Every row gives one point. The ring and each string are closed loops that go straight from each point to the next, and from the last back to the first. Before rounding, they use only three directions, however many columns there are. Count how often each string passes through the ring. Passing back the other way cancels.

Ring, 10 rows:
[[ 0.56 -0.13 -0.21]
 [ 0.56  0.20 -0.09]
 [ 0.36  0.50  0.05]
 [ 0.14  0.57  0.09]
 [-0.13  0.45  0.07]
 [-0.30  0.18 -0.02]
 [-0.28 -0.27 -0.17]
 [-0.13 -0.47 -0.25]
 [ 0.21 -0.55 -0.31]
 [ 0.38 -0.46 -0.29]]
String (8 x 3):
[[ 0.42 -0.23  0.18]
 [ 0.25 -0.01 -0.26]
 [ 0.22 -0.01 -0.34]
 [ 0.26 -0.19  0.00]
 [ 0.41 -0.45  0.08]
 [ 0.56 -0.54 -0.15]
 [ 0.69 -0.42 -0.32]
 [ 0.64 -0.31  0.00]]
Times through: 0

Ring:
[[ 0.82  0.14  0.02 -0.19 -0.10  0.27 -0.17  0.46]
 [ 0.68  0.59  0.18 -0.13  0.01  0.22  0.01  0.37]
 [ 0.38  0.78  0.29 -0.06  0.14  0.18  0.18  0.32]
 [-0.14  0.72  0.31  0.04  0.31  0.15  0.37  0.28]
 [-0.50  0.40  0.15  0.07  0.38  0.15  0.42  0.30]
 [-0.59  0.04 -0.01  0.05  0.35  0.17  0.36  0.35]
 [-0.48 -0.33 -0.13  0.00  0.26  0.21  0.21  0.41]
 [-0.15 -0.58 -0.17 -0.07  0.11  0.26  0.02  0.48]
 [ 0.38 -0.55 -0.13 -0.15 -0.06  0.30 -0.17  0.52]
 [ 0.74 -0.19 -0.06 -0.20 -0.12  0.29 -0.22  0.50]]
String, 18 rows:
[[-0.01 -0.05 -0.13 -0.08  0.14  0.22  0.10  0.42]
 [-0.27 -0.30 -0.46 -0.09  0.18  0.21  0.12  0.44]
 [-0.48 -0.46 -0.53 -0.07  0.23  0.20  0.16  0.45]
 [-0.27 -0.08 -0.53 -0.10  0.21  0.18  0.17  0.41]
 [-0.28 -0.10 -0.34 -0.06  0.22  0.19  0.18  0.41]
 [-0.51 -0.11 -0.57 -0.07  0.28  0.16  0.25  0.40]
 [-0.85 -0.39 -0.30  0.04  0.37  0.18  0.33  0.40]
 [-0.80 -0.47  0.06  0.09  0.36  0.20  0.32  0.40]
 [-0.68 -0.48  0.27  0.11  0.32  0.22  0.28  0.40]
 [-0.81 -0.43 -0.14  0.06  0.35  0.19  0.32  0.40]
 [-0.70 -0.28 -0.51 -0.02  0.33  0.17  0.29  0.40]
 [-0.48 -0.14 -0.66 -0.09  0.27  0.16  0.23  0.41]
 [-0.28 -0.16 -0.38 -0.07  0.21  0.20  0.16  0.42]
 [-0.44 -0.34 -0.66 -0.10  0.23  0.19  0.16  0.44]
 [-0.61 -0.92 -0.38 -0.03  0.21  0.24  0.11  0.49]
 [-0.40 -0.95  0.09  0.02  0.16  0.29  0.05  0.50]
 [-0.16 -0.61  0.28  0.02  0.13  0.28  0.05  0.46]
 [-0.01 -0.28  0.26 -0.01  0.12  0.26  0.07  0.43]]
Times through: 1
String:
[[ 0.05 -0.10  0.17 -0.03  0.13  0.24  0.09  0.42]
 [-0.03  0.00 -0.40 -0.12  0.15  0.20  0.10  0.42]
 [-0.25 -0.64 -0.67 -0.14  0.12  0.23  0.01  0.50]
 [-0.16 -1.05 -0.45 -0.12  0.04  0.29 -0.10  0.56]
 [ 0.03 -0.29 -0.60 -0.17  0.08  0.22 -0.01  0.47]
 [ 0.12 -0.16 -0.10 -0.09  0.09  0.24  0.03  0.44]
 [ 0.17 -0.42  0.25 -0.05  0.04  0.29 -0.03  0.47]
 [ 0.21 -0.84  0.12 -0.08 -0.03  0.32 -0.16  0.53]
 [ 0.14 -0.95 -0.19 -0.13 -0.03  0.32 -0.18  0.56]
 [ 0.00 -0.78 -0.64 -0.18  0.02  0.27 -0.11  0.54]
 [ 0.00 -0.24 -0.35 -0.12  0.10  0.23  0.04  0.45]
 [ 0.08 -0.06  0.09 -0.05  0.12  0.23  0.08  0.42]
 [-0.10 -0.60  0.36  0.02  0.12  0.29  0.04  0.46]
 [-0.21 -0.64  0.16  0.00  0.14  0.27  0.06  0.47]]
Times through: 1

Ring, 10 rows:
[[ 1.01  0.03  0.37 -0.04  0.26 -0.11 -0.13  0.00 -0.08 -0.08 -0.12]
 [ 0.81  0.41  0.47 -0.07  0.23 -0.13 -0.16  0.14 -0.16 -0.10 -0.21]
 [ 0.26  0.68  0.47 -0.02  0.06 -0.13 -0.15  0.31 -0.20 -0.09 -0.31]
 [-0.31  0.61  0.35  0.10 -0.14 -0.12 -0.10  0.39 -0.16 -0.07 -0.35]
 [-0.63  0.39  0.22  0.19 -0.26 -0.11 -0.05  0.39 -0.10 -0.05 -0.34]
 [-0.82 -0.08  0.03  0.31 -0.37 -0.08  0.01  0.29  0.01 -0.01 -0.28]
 [-0.58 -0.63 -0.11  0.37 -0.33 -0.05  0.06  0.10  0.13  0.01 -0.17]
 [-0.21 -0.85 -0.12  0.34 -0.23 -0.05  0.05 -0.02  0.16  0.01 -0.10]
 [ 0.52 -0.81  0.01  0.20  0.02 -0.06  0.00 -0.14  0.12 -0.01 -0.03]
 [ 0.87 -0.54  0.15  0.09  0.17 -0.08 -0.06 -0.13  0.05 -0.04 -0.04]]
String (13 x 11):
[[ 0.19 -0.26 -0.17  0.12 -0.12 -0.15  0.01  0.00  0.01 -0.11 -0.07]
 [ 0.21 -0.53 -0.26  0.16 -0.14 -0.14  0.03 -0.08  0.07 -0.09 -0.02]
 [ 0.13 -1.19 -0.56  0.28 -0.24 -0.12  0.12 -0.26  0.22 -0.07  0.11]
 [-0.21 -1.21 -0.15  0.41 -0.23 -0.01  0.08 -0.10  0.24  0.06 -0.06]
 [-0.47 -1.21 -0.48  0.42 -0.40 -0.07  0.14 -0.12  0.25  0.00  0.00]
 [-0.33 -0.69 -0.58  0.26 -0.39 -0.16  0.12 -0.07  0.13 -0.11  0.01]
 [-0.08 -0.28 -0.04  0.20 -0.17 -0.11  0.00  0.08  0.03 -0.05 -0.14]
 [-0.49 -0.59  0.41  0.41 -0.16  0.06 -0.03  0.21  0.11  0.12 -0.31]
 [-0.80 -0.99  0.15  0.53 -0.33  0.06  0.05  0.13  0.22  0.14 -0.25]
 [-0.60 -1.09 -0.10  0.47 -0.33  0.01  0.08  0.02  0.23  0.08 -0.14]
 [-0.35 -1.07  0.14  0.45 -0.19  0.05  0.04  0.02  0.22  0.12 -0.18]
 [-0.05 -1.35 -0.41  0.38 -0.26 -0.06  0.12 -0.22  0.26  0.00  0.05]
 [ 0.23 -0.86 -0.49  0.20 -0.20 -0.15  0.09 -0.20  0.14 -0.10  0.07]]
Times through: 1
String (11 x 11):
[[-0.21 -0.54 -0.46  0.22 -0.32 -0.16  0.09 -0.04  0.09 -0.11 -0.02]
 [ 0.11 -1.18 -0.51  0.29 -0.24 -0.11  0.12 -0.24  0.22 -0.05  0.09]
 [ 0.73 -0.81 -0.49  0.08 -0.05 -0.18  0.06 -0.30  0.11 -0.15  0.14]
 [ 0.64 -0.27 -0.11  0.04  0.02 -0.16 -0.02 -0.09  0.00 -0.13 -0.02]
 [ 0.63 -0.04  0.12  0.02  0.08 -0.14 -0.07  0.01 -0.05 -0.10 -0.10]
 [ 0.81  0.36  0.00 -0.12  0.10 -0.22 -0.09  0.03 -0.15 -0.20 -0.07]
 [ 0.57  0.97  0.36 -0.16  0.13 -0.21 -0.17  0.28 -0.27 -0.18 -0.25]
 [-0.23  1.04  0.55  0.01 -0.06 -0.13 -0.16  0.50 -0.26 -0.09 -0.43]
 [-0.71  0.40  0.79  0.29 -0.13  0.02 -0.13  0.53 -0.09  0.09 -0.52]
 [-0.35 -0.07  0.41  0.27 -0.13 -0.02 -0.07  0.28 -0.01  0.04 -0.33]
 [-0.26 -0.22 -0.02  0.22 -0.22 -0.10  0.00  0.13  0.02 -0.05 -0.18]]
Times through: 1

Ring, 10 rows:
[[ 0.74  0.21 -0.06  0.02  0.24 -0.15  0.21 -0.43  0.22 -0.21  0.07  0.35
  -0.26 -0.12]
 [ 0.56  0.41  0.05  0.09  0.13 -0.13  0.08 -0.37  0.35 -0.07  0.23  0.28
  -0.33  0.09]
 [ 0.05  0.46  0.15  0.11 -0.20 -0.11 -0.08 -0.22  0.39  0.15  0.31 -0.02
  -0.21  0.41]
 [-0.33  0.32  0.15  0.09 -0.45 -0.11 -0.14 -0.10  0.30  0.26  0.25 -0.27
  -0.02  0.57]
 [-0.59  0.10  0.12  0.03 -0.62 -0.11 -0.13 -0.03  0.17  0.30  0.13 -0.46
   0.18  0.61]
 [-0.64 -0.22  0.07 -0.11 -0.65 -0.09 -0.03 -0.02 -0.04  0.25 -0.08 -0.53
   0.35  0.47]
 [-0.47 -0.37  0.04 -0.20 -0.53 -0.07  0.08 -0.07 -0.14  0.16 -0.19 -0.45
   0.37  0.28]
 [-0.06 -0.42 -0.03 -0.24 -0.26 -0.08  0.22 -0.20 -0.17 -0.02 -0.26 -0.21
   0.26  0.01]
 [ 0.38 -0.28 -0.10 -0.18  0.02 -0.12  0.29 -0.33 -0.09 -0.18 -0.22  0.07
   0.08 -0.18]
 [ 0.64 -0.08 -0.12 -0.09  0.18 -0.14  0.29 -0.41  0.03 -0.25 -0.12  0.25
  -0.08 -0.22]]
String, 20 rows:
[[-0.42  0.15  0.36 -0.13 -0.46  0.05 -0.10 -0.07  0.20  0.36  0.20 -0.30
  -0.04  0.48]
 [-0.75  0.20  0.27  0.00 -0.70 -0.04 -0.22  0.03  0.23  0.44  0.23 -0.53
   0.12  0.74]
 [-0.83  0.11  0.04  0.12 -0.80 -0.18 -0.20  0.04  0.17  0.35  0.13 -0.63
   0.32  0.79]
 [-1.05 -0.05 -0.02  0.10 -0.96 -0.20 -0.21  0.10  0.07  0.37  0.04 -0.79
   0.50  0.85]
 [-1.08 -0.24  0.16 -0.12 -0.93 -0.06 -0.15  0.12 -0.05  0.44 -0.05 -0.80
   0.48  0.72]
 [-0.76 -0.30 -0.12 -0.01 -0.76 -0.21 -0.03  0.01 -0.10  0.19 -0.16 -0.65
   0.54  0.54]
 [-0.40 -0.24 -0.19  0.01 -0.53 -0.24  0.06 -0.10 -0.06  0.05 -0.16 -0.43
   0.42  0.36]
 [-0.09 -0.07  0.02 -0.08 -0.29 -0.11  0.08 -0.19  0.05  0.06 -0.03 -0.18
   0.11  0.22]
 [-0.38 -0.33  0.25 -0.34 -0.43  0.06  0.09 -0.09 -0.10  0.23 -0.13 -0.35
   0.19  0.20]
 [-0.63 -0.61  0.21 -0.43 -0.59  0.07  0.12 -0.02 -0.28  0.26 -0.29 -0.54
   0.42  0.21]
 [-0.66 -0.63 -0.05 -0.26 -0.66 -0.10  0.12 -0.02 -0.30  0.14 -0.36 -0.61
   0.59  0.27]
 [-0.54 -0.45 -0.28 -0.02 -0.64 -0.27  0.09 -0.06 -0.20  0.02 -0.30 -0.56
   0.61  0.35]
 [-0.17 -0.11 -0.09  0.00 -0.37 -0.18  0.07 -0.16  0.03  0.04 -0.07 -0.26
   0.23  0.28]
 [-0.27 -0.10  0.12 -0.13 -0.39 -0.05  0.04 -0.13  0.04  0.17 -0.02 -0.28
   0.13  0.29]
 [-0.61 -0.13  0.39 -0.29 -0.57  0.10 -0.05 -0.02  0.03  0.40  0.04 -0.45
   0.13  0.43]
 [-0.96 -0.05  0.12 -0.01 -0.86 -0.11 -0.18  0.08  0.07  0.40  0.06 -0.71
   0.39  0.76]
 [-0.83  0.11 -0.02  0.16 -0.81 -0.22 -0.20  0.04  0.17  0.32  0.12 -0.64
   0.35  0.80]
 [-0.60  0.20 -0.10  0.24 -0.68 -0.27 -0.17 -0.03  0.22  0.22  0.15 -0.50
   0.28  0.73]
 [-0.33  0.19 -0.09  0.18 -0.49 -0.24 -0.09 -0.11  0.21  0.13  0.12 -0.33
   0.18  0.55]
 [-0.18  0.11  0.06  0.02 -0.36 -0.12 -0.02 -0.15  0.17  0.14  0.10 -0.21
   0.06  0.38]]
Times through: 3

Ring (10 x 14):
[[ 0.16  0.39 -0.19 -0.47  0.83  0.34 -0.03  0.42  0.31  0.11  0.51 -0.39
   0.37 -0.03]
 [ 0.19  0.52 -0.22 -0.43  0.65  0.08 -0.14  0.33  0.21  0.11  0.43 -0.29
   0.21  0.10]
 [ 0.10  0.45 -0.17 -0.16  0.14 -0.25 -0.24  0.14 -0.14  0.01  0.13  0.02
  -0.12  0.31]
 [ 0.03  0.30 -0.18  0.04 -0.25 -0.34 -0.24  0.06 -0.37 -0.04 -0.06  0.25
  -0.29  0.41]
 [-0.03  0.11 -0.25  0.21 -0.65 -0.31 -0.18  0.05 -0.55 -0.07 -0.20  0.45
  -0.39  0.44]
 [-0.09 -0.14 -0.29  0.31 -0.84 -0.09 -0.04  0.12 -0.62 -0.08 -0.25  0.55
  -0.34  0.37]
 [-0.15 -0.32 -0.22  0.30 -0.65  0.16  0.08  0.20 -0.55 -0.10 -0.20  0.46
  -0.19  0.26]
 [-0.18 -0.44 -0.05  0.15 -0.06  0.48  0.19  0.30 -0.34 -0.11 -0.02  0.18
   0.10  0.07]
 [-0.11 -0.29  0.01 -0.10  0.52  0.63  0.20  0.39 -0.04 -0.06  0.23 -0.14
   0.34 -0.06]
 [ 0.02  0.01 -0.06 -0.32  0.81  0.59  0.13  0.44  0.19  0.03  0.42 -0.33
   0.44 -0.10]]
String (21 x 14):
[[ 0.03  0.08 -0.37  0.05 -0.45  0.03 -0.04  0.24 -0.31  0.02  0.00  0.29
  -0.14  0.25]
 [ 0.13  0.22 -0.71  0.13 -1.14 -0.15 -0.10  0.25 -0.43  0.09 -0.11  0.57
  -0.35  0.37]
 [ 0.00  0.06 -0.24  0.01 -0.18  0.07 -0.04  0.23 -0.26 -0.01  0.04  0.18
  -0.07  0.22]
 [-0.14 -0.16 -0.01  0.18 -0.16  0.02 -0.03  0.12 -0.45 -0.13 -0.12  0.26
  -0.15  0.28]
 [ 0.04  0.06 -0.47  0.13 -0.75 -0.01 -0.04  0.24 -0.40  0.02 -0.08  0.43
  -0.23  0.30]
 [ 0.00 -0.15 -0.69  0.37 -1.52 -0.02  0.03  0.24 -0.66  0.02 -0.30  0.79
  -0.43  0.38]
 [-0.28 -0.58 -0.08  0.47 -0.75  0.20  0.14  0.13 -0.74 -0.19 -0.34  0.57
  -0.24  0.28]
 [-0.36 -0.68  0.22  0.39 -0.12  0.34  0.18  0.13 -0.62 -0.26 -0.24  0.32
  -0.05  0.18]
 [-0.22 -0.64 -0.13  0.24 -0.29  0.66  0.31  0.36 -0.40 -0.11 -0.06  0.28
   0.13  0.02]
 [-0.07 -0.32 -0.24 -0.01 -0.01  0.64  0.24  0.44 -0.13 -0.01  0.15  0.07
   0.24 -0.03]
 [ 0.01  0.03 -0.21 -0.08  0.06  0.24  0.02  0.31 -0.13  0.00  0.15  0.05
   0.08  0.12]
 [-0.27 -0.45  0.33  0.07  0.65  0.46  0.15  0.21 -0.25 -0.20  0.06 -0.09
   0.22  0.04]
 [-0.30 -0.57  0.41  0.02  0.91  0.69  0.25  0.28 -0.16 -0.21  0.14 -0.22
   0.39 -0.08]
 [-0.34 -0.65  0.46  0.04  0.97  0.75  0.28  0.29 -0.16 -0.23  0.14 -0.24
   0.42 -0.10]
 [-0.18 -0.29  0.14  0.03  0.43  0.39  0.11  0.24 -0.22 -0.13  0.08 -0.04
   0.17  0.07]
 [-0.02 -0.10 -0.22 -0.07  0.08  0.40  0.11  0.36 -0.11  0.00  0.16  0.04
   0.16  0.06]
 [-0.07 -0.31 -0.29  0.04 -0.17  0.57  0.22  0.42 -0.19  0.00  0.10  0.15
   0.17  0.01]
 [-0.24 -0.68 -0.20  0.34 -0.58  0.60  0.31  0.34 -0.51 -0.12 -0.16  0.42
   0.02  0.08]
 [-0.30 -0.70 -0.09  0.50 -0.77  0.33  0.21  0.18 -0.73 -0.20 -0.34  0.58
  -0.19  0.23]
 [ 0.00 -0.19 -0.71  0.35 -1.48  0.09  0.08  0.29 -0.62  0.03 -0.26  0.76
  -0.36  0.32]
 [ 0.02  0.02 -0.46  0.13 -0.73  0.02 -0.02  0.25 -0.40  0.02 -0.08  0.42
  -0.21  0.28]]
Times through: 0

Ring, 10 rows:
[[ 0.28 -0.14  0.39  0.07  0.00 -0.44  0.33  0.07 -0.40 -0.07 -0.07 -0.72
  -0.22  0.39]
 [ 0.03  0.00 -0.03  0.03  0.05 -0.23  0.19  0.09 -0.05  0.01  0.05 -0.34
  -0.02  0.23]
 [-0.30  0.15 -0.64 -0.04  0.12  0.20 -0.04  0.12  0.39  0.09  0.27  0.34
   0.33 -0.09]
 [-0.42  0.24 -0.83 -0.04  0.08  0.36 -0.13  0.10  0.49  0.23  0.36  0.55
   0.41 -0.33]
 [-0.34  0.29 -0.62  0.03 -0.09  0.27 -0.08  0.01  0.25  0.42  0.32  0.29
   0.23 -0.51]
 [-0.12  0.15 -0.23  0.08 -0.16  0.12  0.04 -0.02 -0.11  0.37  0.24 -0.02
   0.06 -0.45]
 [ 0.06 -0.04  0.04  0.07 -0.11  0.07  0.12  0.01 -0.34  0.18  0.20 -0.12
   0.03 -0.28]
 [ 0.30 -0.32  0.36  0.04  0.01  0.00  0.23  0.08 -0.57 -0.15  0.13 -0.22
   0.02  0.05]
 [ 0.44 -0.40  0.59  0.04  0.05 -0.22  0.34  0.10 -0.68 -0.28  0.02 -0.49
  -0.09  0.33]
 [ 0.42 -0.29  0.61  0.07  0.01 -0.43  0.38  0.08 -0.62 -0.19 -0.08 -0.77
  -0.24  0.43]]
String (24 x 14):
[[-0.04 -0.08 -0.22 -0.03  0.15  0.05  0.10  0.14  0.05 -0.12  0.18  0.08
   0.21  0.15]
 [ 0.01 -0.02 -0.08  0.02  0.02 -0.05  0.14  0.08 -0.09  0.04  0.13 -0.15
   0.06  0.03]
 [ 0.05  0.07  0.06  0.07 -0.07 -0.27  0.20  0.03 -0.17  0.17  0.03 -0.48
  -0.13  0.06]
 [ 0.02 -0.06 -0.08  0.01  0.05 -0.01  0.13  0.09 -0.10 -0.01  0.15 -0.09
   0.10  0.05]
 [ 0.27  0.03  0.47  0.13 -0.14 -0.69  0.38  0.00 -0.42  0.16 -0.18 -1.11
  -0.45  0.36]
 [ 0.49 -0.19  0.79  0.12 -0.07 -0.80  0.49  0.04 -0.66 -0.08 -0.25 -1.27
  -0.50  0.62]
 [ 0.41 -0.35  0.54  0.03  0.09 -0.34  0.36  0.12 -0.56 -0.30 -0.04 -0.60
  -0.13  0.49]
 [ 0.16 -0.22  0.12  0.00  0.09 -0.02  0.19  0.11 -0.29 -0.16  0.13 -0.12
   0.10  0.15]
 [ 0.19 -0.14  0.24  0.06 -0.03 -0.16  0.23  0.05 -0.39 -0.01  0.07 -0.38
  -0.07  0.09]
 [ 0.26 -0.35  0.25  0.00  0.10  0.07  0.21  0.12 -0.45 -0.26  0.16 -0.05
   0.13  0.14]
 [ 0.33 -0.45  0.35  0.00  0.09  0.16  0.21  0.12 -0.61 -0.31  0.21  0.02
   0.17  0.06]
 [ 0.34 -0.30  0.49  0.08 -0.11  0.00  0.25  0.01 -0.75 -0.01  0.14 -0.32
  -0.06 -0.13]
 [ 0.12 -0.01  0.16  0.09 -0.13 -0.16  0.20  0.00 -0.36  0.19  0.09 -0.42
  -0.12 -0.10]
 [ 0.04 -0.12 -0.07  0.01  0.04  0.13  0.11  0.09 -0.19 -0.02  0.21  0.06
   0.17 -0.08]
 [ 0.17 -0.29  0.12  0.01  0.02  0.28  0.12  0.08 -0.46 -0.10  0.28  0.17
   0.21 -0.20]
 [ 0.32 -0.37  0.40  0.05 -0.03  0.14  0.21  0.05 -0.70 -0.12  0.20 -0.10
   0.07 -0.12]
 [ 0.36 -0.25  0.53  0.10 -0.11 -0.19  0.30  0.01 -0.71  0.00  0.05 -0.55
  -0.17  0.02]
 [ 0.15 -0.07  0.18  0.07 -0.07 -0.16  0.21  0.03 -0.35  0.08  0.08 -0.39
  -0.08  0.01]
 [ 0.27 -0.38  0.25 -0.02  0.15  0.05  0.21  0.15 -0.42 -0.34  0.15 -0.04
   0.16  0.23]
 [ 0.60 -0.59  0.82  0.02  0.15 -0.32  0.43  0.15 -0.82 -0.53 -0.05 -0.61
  -0.12  0.62]
 [ 0.10 -0.13  0.05  0.02  0.05 -0.04  0.17  0.09 -0.22 -0.06  0.13 -0.16
   0.07  0.10]
 [ 0.20 -0.07  0.27  0.07 -0.04 -0.33  0.27  0.05 -0.35  0.03 -0.01 -0.59
  -0.17  0.20]
 [ 0.25 -0.01  0.40  0.10 -0.08 -0.60  0.35  0.03 -0.37  0.08 -0.14 -0.94
  -0.35  0.37]
 [ 0.08 -0.03  0.03  0.02  0.08 -0.30  0.22  0.11 -0.06 -0.07  0.01 -0.41
  -0.04  0.35]]
Times through: 0
String, 26 rows:
[[-0.61  0.39 -1.13 -0.05  0.07  0.47 -0.22  0.09  0.74  0.35  0.43  0.75
   0.50 -0.48]
 [-0.52  0.21 -1.06 -0.09  0.15  0.62 -0.22  0.14  0.63  0.16  0.49  0.94
   0.62 -0.44]
 [-0.16  0.03 -0.39 -0.01  0.06  0.22  0.01  0.09  0.10  0.08  0.27  0.26
   0.27 -0.17]
 [-0.45  0.19 -0.90 -0.06  0.10  0.55 -0.18  0.11  0.48  0.19  0.45  0.79
   0.54 -0.46]
 [-0.60  0.41 -1.09 -0.02 -0.02  0.54 -0.24  0.05  0.63  0.46  0.47  0.76
   0.48 -0.68]
 [-0.38  0.42 -0.64  0.06 -0.16  0.12 -0.06 -0.02  0.30  0.56  0.26  0.09
   0.12 -0.52]
 [-0.18  0.13 -0.37  0.02 -0.02  0.11  0.02  0.05  0.10  0.21  0.23  0.09
   0.16 -0.22]
 [-0.27  0.08 -0.62 -0.05  0.12  0.34 -0.06  0.12  0.30  0.06  0.34  0.49
   0.40 -0.20]
 [-0.63  0.22 -1.29 -0.15  0.30  0.69 -0.27  0.21  0.90  0.03  0.52  1.17
   0.78 -0.29]
 [-0.49  0.26 -0.97 -0.08  0.19  0.29 -0.13  0.16  0.71  0.11  0.33  0.58
   0.46 -0.10]
 [-0.07  0.15 -0.16  0.05 -0.03 -0.22  0.14  0.05  0.04  0.19  0.06 -0.35
  -0.05  0.06]
 [ 0.01 -0.05 -0.10  0.01  0.07 -0.04  0.14  0.10 -0.06 -0.03  0.13 -0.10
   0.10  0.11]
 [ 0.14 -0.17  0.10  0.00  0.13 -0.17  0.22  0.13 -0.17 -0.19  0.06 -0.27
   0.04  0.34]
 [ 0.20 -0.26  0.17 -0.01  0.15 -0.12  0.23  0.15 -0.26 -0.26  0.08 -0.21
   0.07  0.35]
 [ 0.18 -0.14  0.21  0.04  0.02 -0.19  0.24  0.08 -0.32 -0.06  0.05 -0.39
  -0.05  0.18]
 [ 0.45 -0.17  0.74  0.13 -0.13 -0.64  0.44  0.00 -0.71  0.02 -0.17 -1.12
  -0.45  0.38]
 [ 0.67 -0.40  1.07  0.12 -0.05 -0.75  0.55  0.05 -0.96 -0.25 -0.25 -1.28
  -0.50  0.66]
 [ 0.53 -0.46  0.75  0.04  0.10 -0.41  0.43  0.13 -0.73 -0.40 -0.09 -0.72
  -0.19  0.60]
 [ 0.51 -0.42  0.72  0.04  0.09 -0.44  0.42  0.12 -0.69 -0.36 -0.10 -0.75
  -0.21  0.59]
 [ 0.56 -0.27  0.91  0.12 -0.07 -0.77  0.52  0.04 -0.80 -0.14 -0.25 -1.27
  -0.50  0.61]
 [ 0.26 -0.06  0.40  0.10 -0.09 -0.47  0.33  0.02 -0.44  0.08 -0.08 -0.81
  -0.29  0.24]
 [ 0.25  0.01  0.43  0.12 -0.12 -0.61  0.36  0.01 -0.41  0.14 -0.14 -1.00
  -0.39  0.32]
 [ 0.07  0.04  0.04  0.04  0.04 -0.42  0.25  0.09 -0.04  0.01 -0.05 -0.58
  -0.14  0.38]
 [-0.22  0.07 -0.53 -0.06  0.19  0.08  0.02  0.16  0.37 -0.05  0.20  0.22
   0.29  0.15]
 [-0.39  0.24 -0.79 -0.05  0.13  0.19 -0.07  0.13  0.55  0.14  0.28  0.38
   0.35 -0.09]
 [-0.24  0.26 -0.45  0.04 -0.06  0.00  0.03  0.03  0.21  0.33  0.18 -0.04
   0.09 -0.21]]
Times through: 1
